Each row is a point. The points of each table are mixes of a few directions, plus a little noise. How many directions does each table use, and how many do they share? Where both have some left over, give the other angles between the two spaces (their principal angles), to ten degrees, smallest first.

First (5 x 3):
8; 4; -6
-19; -11; 14
-1; 0; 0
45; 25; -32
-33; -18; 24
Second (7 x 3):
14; 8; -10
-2; -1; 2
3; 2; -2
26; 14; -19
23; 13; -17
-5; -2; 3
-60; -33; 43
Directions: first 1, second 1, shared 1

First (7 x 6):
15; 24; 23; -17; 2; -6
8; 21; 12; 6; 13; 2
-6; 13; -6; -7; 27; 7
-15; -60; -25; 53; -38; -1
7; 14; 23; -36; 6; -11
5; 10; -14; -8; -16; 8
-14; -22; -13; 8; 6; 0
Second (7 x 6):
-4; 19; 20; -5; 17; -23
-24; 4; -13; -5; 32; -10
-4; -5; -43; -17; -37; 11
20; -29; -23; 8; -48; 38
2; 11; 5; -7; -7; -11
7; -2; 24; 12; 14; 0
3; 1; 32; 14; 29; -6
Directions: first 4, second 3, shared 2; angles 50

First (8 x 8):
0; 0; 1; 0; -1; 0; -1; -1
-2; 1; -20; -16; 25; 11; 19; 12
-2; 1; -22; -16; 26; 11; 19; 12
2; -1; 24; 18; -29; -12; -21; -15
3; -2; 28; 21; -35; -15; -26; -18
-3; 2; -34; -25; 41; 18; 31; 21
2; -2; 26; 19; -32; -13; -24; -16
-1; 0; -3; -2; 4; 1; 3; 2
Second (8 x 8):
6; -25; 27; 45; -12; -18; -8; 12
2; -9; 9; 16; -5; -6; -3; 4
3; -14; 14; 25; -7; -10; -4; 6
-3; 11; -12; -21; 6; 8; 3; -5
-9; 33; -36; -60; 16; 24; 10; -16
-6; 22; -24; -40; 11; 16; 7; -10
3; -13; 14; 23; -7; -9; -4; 6
2; -6; 7; 11; -4; -4; -2; 3
Directions: first 1, second 1, shared 0; angles 50

First (10 x 11):
19; -8; 22; -8; -12; -4; -13; -29; -29; -6; 0
-7; -10; 12; 5; -19; -7; -9; -12; -16; -7; 2
10; 0; 40; 7; -6; -13; -22; -8; -21; -28; -20
-42; 6; -20; 22; -21; -5; 9; 17; 16; 14; 16
6; 1; -3; -9; -18; -2; 1; -30; -18; 20; 23
-3; -3; 4; -5; 0; -7; -1; 0; 1; -3; 1
-3; -2; 1; 35; 3; 23; -5; 23; 2; -21; -35
21; -26; -60; -39; 43; 35; 32; 12; 32; 22; 4
-31; 3; 28; 0; -6; -40; -11; 22; 12; -23; 0
30; 39; -25; -8; 35; 21; 21; 4; 21; 33; 9
Second (8 x 11):
23; 15; -29; 57; -48; -43; 25; 9; -14; 22; 18
-8; -5; 10; -21; 18; 15; -9; -3; 5; -8; -6
24; 15; -29; 58; -48; -43; 25; 9; -14; 22; 18
1; 0; -1; 1; -1; -1; 1; 0; 0; 0; 0
-14; -9; 17; -35; 29; 26; -15; -5; 8; -14; -10
-9; -6; 11; -22; 18; 16; -9; -3; 5; -8; -6
1; 1; -1; 3; -2; -2; 0; 0; 0; 1; 1
-17; -11; 21; -43; 35; 32; -18; -7; 10; -16; -13
Directions: first 5, second 1, shared 0; angles 50

First (8 x 14):
-10; 22; -11; -23; -3; -28; -11; -30; 2; -23; -36; 1; 6; 6
1; 0; -1; 0; 0; 2; 0; 2; -1; 1; 2; -1; 0; 0
15; -34; 18; 38; 7; 44; 18; 50; -3; 38; 60; -1; -10; -8
0; 0; 1; -1; -1; 1; 0; 0; 0; 0; 0; -1; -1; 0
5; -11; 6; 12; 2; 14; 6; 17; 0; 11; 20; 0; -3; -3
-9; 20; -11; -22; -3; -25; -11; -29; 2; -22; -36; 1; 6; 6
-7; 13; -7; -15; -3; -18; -7; -20; 1; -15; -23; 0; 4; 3
4; -9; 4; 8; 1; 11; 5; 12; 0; 10; 15; 0; -3; -3
Second (10 x 14):
0; 1; -9; 2; -12; 1; 10; 16; 2; -12; 1; -2; 6; 2
2; -3; -25; 4; -18; 22; 2; 4; -4; 13; -20; -23; -6; 9
19; -8; 11; 10; 3; -15; -13; 3; 0; 0; 21; 35; 9; -11
24; -10; 0; 13; -8; -10; -8; 15; 3; -5; 21; 32; 12; -9
-3; 6; 16; 2; 8; -17; 3; -2; 0; -12; 12; 18; 6; -5
-15; 7; 1; -14; 3; 1; 15; 8; 7; -16; -2; -17; -1; 4
0; 4; 3; 18; -1; 0; -12; -31; -18; 28; -13; 6; -3; 2
-40; 30; 11; -1; 0; -15; 35; -9; -11; -26; -10; -14; 5; 9
31; -19; -11; 16; -7; 12; -31; -9; -4; 36; -1; 14; -4; -5
-17; -7; 5; -52; 30; 20; -1; 4; 29; -5; -8; -49; -23; 4
Directions: first 1, second 4, shared 0; angles 60
